Each point is reached from the start by the listed moves, each made 0, 1 or 2 times, or once backwards (-1), plus a little noise. Say if it took an odd or an even number of moves. Then give how often each move was made.
In the rows, zero is written as 128.

Moves:
(1): [129 104]
(2): [168 164]
Start: [144 134]
Points:
[106  73] -> even (1, -1)
[227 206] -> even (0, 2)
[144 133] -> even (0, 0)
[105  96] -> odd (0, -1)

Moves:
(1): [154 114 120 145 127 120 110 130 120]
(2): [140 132 127 117 138 128 133 118 120]
(3): [128 112 147 129 144 121 127 135 120]
(4): [135 139 148 145 129 134 124 109  95]
(5): [114 126 120 118 138 142  96 121 132]
(6): [137 116 131 123 118 153 135 138 124]
(7): [112 118 110 143 142 134 137 123 125]
(8): [121 143 117 130 134 130 128 156 123]
Start: [142 120 133 113 104 125 132 120 127]
Points:
[ 94 152 141 183 117 172 196 149  53] -> even (-1, -1, 0, 2, -1, 1, 2, 2)
[191  71 153 201 169 145 117 117   7] -> odd (2, 1, 2, 2, 0, 1, 2, 1)
[179 142 144 145 117 125  70  22  65] -> even (1, 1, -1, 2, 1, -1, 0, -1)
[193  70 193 125  79 169  76 112  93] -> odd (1, -1, 1, 1, 1, 2, -1, -1)

Moves:
(1): [145 122 138 129 135 152 113 129 128 124 134 132 128 120 133 114 112]
(2): [130 166 130 119 121 136 130 132 127 138 134 156 143 132 142 132 129]
(3): [113 119 137 139 124 133 137 138 110 132 141 126 115 129 148 118 130]
(4): [140 119 107 137 125 133 138 132 124 127 127 125 124 125 130 120 113]
(5): [120 123 116 130 144 138 127 112 138 119 128 137 143 140 122 138 127]
(6): [124 135 128 133 113 138 128 125 122 108 121 117 134 118 128 133 127]
(7): [143 126 138 120 131 141 145 140 121 111 120 116 140 125 130 124 126]
(8): [128 123 103 127 114 122 122 158 142 120 148 134 116 125 129 121 139]
(9): [130 130 118 124 124 128 121 121 141 136 134 127 147 119 134 128 123]
(10): [130 137 114 108 128 149 128 132 143 140 132 127 125 125 135 117 136]
(11): [129 133 110 114 122 112 121 119 124 121 148 124 119 130 140 126 104]
(12): [134 105 137 133 128 132 128 107 127 131 119 151 124 121 141 119 146]
(13): [117 127 121 133 130 113 120 121 116 124 128 126 138 122 126 120 135]
(14): [127 121 129 121 110 132 132 133 135 132 124 135 118 145 109 129 124]
Start: [140 128 117 132 140 152 116 130 116 134 125 139 138 142 120 131 135]
Points:
[150  85 105 143  96 162 122 132  85 199 168 150  74 161 152  77  48] -> odd (1, 0, 2, 2, -1, -1, -1, -1, 1, 0, 1, 0, 0, 2)
[112 135  36 129 114 196  70  58 169 125 139 220 210 107 161 125 187] -> odd (0, 1, 0, 0, 2, 2, -1, 1, 2, 1, 0, 2, 1, 0)
[147  73  56 110 109 143 133 111  85  45 127  82 148 155  88 108  68] -> even (0, -1, 0, 1, 1, 1, 2, 0, 0, 0, 2, 0, 2, 2)
[184  94  78 101 147 239  96  59 130 187 130 246 105 172 145  62  96] -> even (2, 1, 0, 2, 1, -1, -1, -1, -1, 2, 1, 2, 1, 2)
[157  73  17 115  64 249 158 161 152 107 181 217 113 162 183  87 125] -> odd (0, 1, 2, 2, 2, 1, 1, 2, 1, 1, 1, 2, -1, 2)
[146  88  67 118 149  94  83  92 107 129 177 183 115 116 186  88 144] -> even (0, 0, 0, 0, 0, -1, 0, 1, 0, 0, 2, 2, 1, -1)
[210  96 102  78 124 241 123 103 102  88 137 205 130 156 156  65  82] -> even (2, 1, 0, 1, 1, 0, 2, 0, -1, 1, 2, 2, 1, 2)
[146  48 101 148  94 208 178 152  95  55 145 156 116 183 136 124  96] -> odd (0, 0, 2, 1, 2, 1, 2, 1, 0, -1, 1, 1, -1, 2)

Moves:
(1): [125 132 117 122 129 134 119 123 117 135 121 133 137 112 129 124 126 131
 132 134 126 137 132 125 123 121]
(2): [121 142 118 121 130 120 126 129 127 125 135 128 130 130 130 128 130 124
 133 122 133 139 129 117 133 128]
(3): [137 131 131 132 132 134 132 135 128 135 114 128 123 136 123 129 121 125
 127 125 135 131 130 119 141 132]
(4): [133 127 125 135 123 126 129 122 129 123 130 123 134 134 129 127 119 134
 124 125 130 130 126 119 126 126]
(5): [130 130 126 129 135 127 131 122 143 106 121 124 132 123 120 129 119 127
 127 128 136 129 121 131 129 128]
(6): [124 127 126 121 127 139 126 123 127 124 126 132 126 137 130 125 132 132
 137 122 134 131 116 137 123 120]
(7): [133 139 124 133 134 135 141 128 125 136 136 119 117 119 122 129 129 120
 121 133 113 121 125 135 134 132]
(8): [132 125 126 123 127 128 132 140 131 124 138 129 135 125 126 131 136 140
 127 130 137 129 124 128 122 127]
(9): [135 129 125 134 118 144 126 126 132 129 115 130 133 130 118 130 131 115
 126 119 130 126 136 130 127 132]
(10): [122 120 120 132 139 129 126 123 131 127 127 120 131 127 128 127 129 123
 135 120 127 128 133 126 125 132]
(11): [137 121 130 131 127 130 118 130 146 136 130 124 126 130 132 130 122 121
 131 131 120 136 127 121 119 126]
(12): [134 121 126 130 129 125 135 123 140 131 131 138 129 132 118 133 133 130
 125 131 124 134 131 126 132 126]
(13): [123 122 125 116 117 128 136 120 126 129 124 131 139 125 139 117 130 116
 127 132 132 122 127 121 125 128]
(14): [130 130 125 119 117 126 131 128 124 140 136 126 131 129 118 123 121 132
 126 128 125 131 124 134 126 135]
(15): [123 126 121 130 130 120 126 137 127 127 124 121 131 130 138 142 141 130
 127 127 124 135 121 134 142 128]
(16): [130 128 128 128 126 125 140 121 118 131 126 123 135 119 133 153 135 121
 122 128 135 139 130 127 123 122]
(17): [139 123 129 130 127 118 131 128 119 119 127 123 132 129 121 120 137 121
 121 135 125 133 132 124 111 146]
(18): [132 125 133 120 138 138 117 119 129 125 135 131 122 122 137 122 130 142
 110 117 136 133 119 131 133 140]
(19): [134 138 140 127 138 129 131 122 129 130 127 124 145 123 128 128 138 126
 134 128 137 123 134 146 127 122]
(20): [113 130 121 143 120 126 135 129 140 144 130 133 132 137 127 135 127 125
 120 141 138 130 114 131 116 122]
(21): [133 124 119 128 122 131 129 130 130 130 130 128 119 118 122 123 135 129
 127 122 138 132 138 134 124 117]
(22): [123 132 143 128 124 131 140 120 128 124 126 119 135 141 128 126 118 138
 126 139 119 143 144 141 131 126]
(23): [135 131 117 130 130 129 122 122 127 132 137 123 130 141 135 131 119 131
 132 138 136 129 139 133 123 135]
(24): [125 119 127 134 137 130 128 130 126 131 132 140 130 138 135 124 124 120
 119 122 127 126 123 144 123 132]
Start: [136 129 119 124 126 108 123 132 131 121 134 118 113 116 138 148 144 123
 118 132 129 110 133 123 127 120]
Points:
[124 121  68 138 161 185  77 106  95 172 114 121 149 133 156 176 106  95
 140 114 138 121 148 198  96 134] -> odd (2, -1, 0, -1, 0, 1, 0, 0, 2, 2, 0, -1, -1, 1, 0, 1, -1, 0, 0, 0, -1, 0, 2, 2)
[114 152  73 136 154  78 134  88  98 177 134 111 185  44 123 193 249  91
  61 134 121 151 112 128 118 167] -> even (2, 1, -1, 0, -1, -1, 1, -1, 1, 2, -1, 2, 0, 1, 2, 1, 2, 2, 2, 2, -1, -1, -1, -1)
[122 136 167  93 124 121 141  67  98  48  82 145 193 143 117  67 177  96
 159 129 120 126 196 176  84 101] -> even (1, 1, -1, 0, 0, 2, -1, -1, 1, 0, -1, 1, 1, -1, -1, -1, 2, -1, 2, -1, 0, 2, -1, 1)
[151  91 107 110  77 120 191 117  96  63 163 119 134 105 168 139 196  98
  30 102 165 147 117 138  55 124] -> odd (-1, 1, -1, 2, 0, 1, 1, 2, 1, -1, 0, -1, 2, -1, 0, 2, 2, 1, -1, 0, 2, 1, -1, 2)
[149  36  84  90 136 125  76 141 170 158 175 188 133 167 225 122 200 169
  85 171 171 159  88 176  69 121] -> even (1, -1, 0, -1, -1, 2, -1, 2, -1, -1, 2, 2, 2, -1, 2, -1, 1, 2, 0, 1, 1, 0, 2, 2)
[ 95  70  67 126  86 170 134  72 171 246 151 138 137 189 173 115  99  97
 128 173 132 165 157 223  55  77] -> odd (1, -1, 0, -1, -1, 2, 0, -1, 0, 2, 2, 1, 2, 2, 0, 0, -1, 0, 0, 2, 2, 2, 2, 2)
[131  98  55 117 107  86 140 155 173 210 202 155 113 103 122 139 163 103
 101 182 118 145  95  67  49 128] -> odd (1, 1, 0, -1, -1, 0, 1, 2, -1, 1, 2, 2, 1, 1, -1, 0, 1, 0, -1, 2, 0, -1, 0, 0)
[186 138 179 130 139 126 144  86 122 195 134 119 154 148 109  98 114 126
  50 163 123 172 182 165  98 181] -> odd (1, 0, 2, 0, -1, -1, 0, -1, 0, 0, 1, 1, 0, 2, -1, 0, 2, 2, 2, 1, 0, 2, 0, 1)

Moves:
(1): [123 134 128 135 125 133 121 127 124 133 117 126 136 126 125 123 126 129
 130 124 131 121 130 130 124 125 137]
(2): [127 120 132 123 133 128 129 129 131 127 131 116 128 126 125 122 127 129
 127 136 134 132 121 123 124 122 124]
(3): [125 121 126 129 142 131 123 136 122 128 119 127 145 117 139 122 124 139
 122 129 117 126 125 133 127 121 129]
(4): [121 134 129 138 125 130 137 131 125 131 130 122 123 131 132 125 121 129
 124 125 121 125 128 150 125 138 129]
(5): [125 138 119 131 125 129 128 140 121 132 126 133 126 130 124 125 140 140
 129 127 121 127 121 123 120 127 130]
(6): [136 122 122 131 141 126 131 126 133 129 126 124 123 135 132 125 131 122
 117 127 129 114 124 127 135 125 132]
(7): [137 131 116 124 119 128 128 126 136 122 116 124 128 136 126 135 133 128
 137 143 129 123 121 128 122 138 123]
(8): [127 116 129 131 113 129 132 126 121 123 122 136 133 119 134 129 130 128
 122 132 128 125 124 124 127 120 128]
(9): [128 134 151 128 123 125 130 144 130 127 125 131 114 125 123 140 119 128
 126 129 124 131 133 130 123 128 115]
(10): [131 126 118 125 116 139 123 128 135 122 132 137 116 137 140 123 129 123
 121 129 126 114 133 132 127 121 126]
(11): [133 130 134 127 122 126 128 124 134 131 133 133 117 124 135 132 132 123
 134 130 122 128 133 119 126 127 127]
(12): [133 118 114 126 123 126 130 127 116 135 123 117 136 142 125 127 136 117
 127 128 118 123 131 140 134 118 129]
(13): [123 135 124 129 124 136 132 126 124 136 133 129 128 126 125 126 133 124
 127 128 128 125 127 129 130 127 122]
(14): [114 118 129 135 130 125 129 120 131 139 120 134 132 141 129 145 139 123
 126 125 126 131 140 121 125 129 126]
(15): [125 133 132 128 123 124 130 131 132 129 131 132 127 127 127 129 133 130
 128 129 128 126 123 139 129 128 128]
(16): [134 121 141 124 126 131 138 133 128 123 133 141 127 134 131 129 124 132
 126 129 126 129 126 125 128 128 132]
(17): [124 134 128 126 125 124 133 130 135 129 125 122 128 128 126 125 133 125
 129 124 128 122 135 128 125 127 130]
(18): [131 133 132 131 122 131 120 128 131 128 123 132 130 127 131 125 135 127
 130 125 132 128 119 124 121 137 123]
(19): [124 132 132 128 124 133 124 119 130 116 126 136 127 126 119 127 130 121
 126 131 115 123 122 129 134 125 125]
(20): [122 121 133 116 125 135 137 126 135 138 136 122 116 135 132 136 132 131
 129 115 125 116 129 137 138 125 123]
(21): [132 128 121 125 130 128 126 121 123 134 119 126 132 131 127 124 139 127
 126 122 127 129 129 129 123 121 127]
(22): [127 129 129 125 132 127 125 129 139 130 131 134 118 126 126 121 124 130
 128 128 127 134 135 123 124 133 130]
(23): [131 129 124 122 118 120 125 134 121 129 120 129 139 132 122 138 117 123
 128 127 120 132 124 130 111 129 133]
(24): [120 124 131 120 135 104 126 130 116 132 120 114 134 137 129 120 124 131
 130 127 127 130 119 129 123 124 120]
Start: [124 128 142 137 137 127 132 119 122 141 125 125 136 123 118 127 116 128
 134 125 125 130 122 126 112 133 126]
Points:
[129  89 155 120  54 101 151 137 144 154  83 148  75 193 113 208 161  84
 109 148  68  83 111 104  64  92  99] -> even (0, 2, -1, 0, 2, 2, 1, 2, 2, 1, 2, 1, -1, 2, 1, 0, 0, 0, 1, 1, 0, 0, 2, 0)
[116 157  70 155  53 146 140  81 103 175 106 154 145 152  98 163 184  69
 131 104  75 115 130 136  83 141 129] -> even (-1, -1, -1, 1, 1, 0, 0, 1, -1, 0, 1, 1, 2, 1, 0, -1, 1, 1, 1, 0, 1, 0, 2, -1)
[156 200 104 151  89 169 128 122 138 157  79  86  65 185 126 126 129  89
 124 106 117  31 118 200  97 154  97] -> even (2, -1, -1, 2, 0, 2, 2, -1, 2, 2, 0, 0, 1, -1, -1, -1, 0, 1, 0, 1, 2, -1, 0, 0)
[ 75 127 249 153 167 188 205 135 206 171 189 159  20 152 130 166 118 116
  86  84 106  96 157 133 146 170  82] -> odd (-1, 1, 0, 2, 0, 2, -1, -1, 2, 0, 0, -1, 2, 2, -1, 2, 1, 1, 1, 2, -1, 1, -1, -1)
